Rows are points. Examples show where two turns around zero, p and q, send a point. Where does a point land after both, in the order given? Backwards means that the second turn is done in reverse. Each puzzle has new turns, and all numbers are rounded.

Turn p:
[ 0.40 -0.20] => [-0.41  0.19]
[-0.11 -0.16] => [0.11 0.16]
[-0.10 -0.15] => [0.10 0.15]
[-0.10  0.53] => [ 0.12 -0.53]
[-0.09 -0.03] => [0.09 0.03]
Turn q:
[ 0.36 -0.09] => [-0.27  0.25]
[-0.37  0.22] => [ 0.22 -0.37]
[ 0.01 -0.13] => [0.05 0.12]
Where do these land?
q, then p: [-0.17 -0.27] => [-0.27 -0.16]
q, then p: [-0.29 -0.13] => [-0.32  0.02]
p, then q: [0.05 0.14] => [0.11 0.10]
p, then q: [0.42 0.25] => [0.49 0.03]

Turn p:
[-0.19  0.06  0.15 -0.39] => [-0.37  0.08  0.26  0.04]
[-0.15  0.20 -0.02 -0.03] => [-0.21 -0.11 -0.06 -0.08]
[ 0.27 -0.30  0.09  0.50] => [ 0.64 -0.11 -0.02 -0.03]
[ 0.22  0.17  0.00 -0.02] => [-0.01 -0.10 -0.11  0.23]
[ 0.43 -0.33 -0.01 -0.23] => [0.24 0.34 0.12 0.40]
[-0.22  0.09 -0.34 -0.17] => [-0.29  0.21 -0.22 -0.15]
[-0.36  0.11  0.12  0.33] => [ 0.00 -0.31  0.02 -0.41]
Turn q:
[-0.26  0.10 -0.54 -0.18] => [-0.05  0.43  0.32 -0.34]
[ 0.02  0.32  0.08 -0.19] => [-0.11 -0.05 -0.21 -0.30]
[ 0.11 -0.40  0.06  0.15] => [ 0.22 -0.11  0.15  0.34]
[ 0.21 -0.06  0.01  0.18] => [-0.06 -0.21  0.11  0.14]
[ 0.21 -0.36  0.37  0.06] => [ 0.29 -0.30 -0.13  0.35]
[-0.29  0.39  0.03 -0.01] => [-0.30  0.24 -0.24 -0.18]
Where do these land?
q, then p: [ 0.06  0.15 -0.06  0.23] => [-0.04 -0.02  0.13 -0.25]
p, then q: [ 0.25 -0.11  0.14  0.18] => [ 0.01 -0.31  0.11  0.13]
p, then q backwards: [-0.30  0.22 -0.17 -0.06] => [-0.01  0.41  0.02  0.02]
q, then p: [-0.44 -0.12  0.65 -0.20] => [ 0.09  0.11 -0.80  0.09]
p, then q: [-0.22 -0.13 -0.23 -0.02] => [-0.02  0.09 -0.07 -0.32]
p, then q backwards: [ 0.40  0.13 -0.09  0.17] => [ 0.01 -0.23  0.40  0.02]
q, then p: [ 0.25 -0.15 -0.24 -0.29] => [0.06 0.07 0.29 0.36]
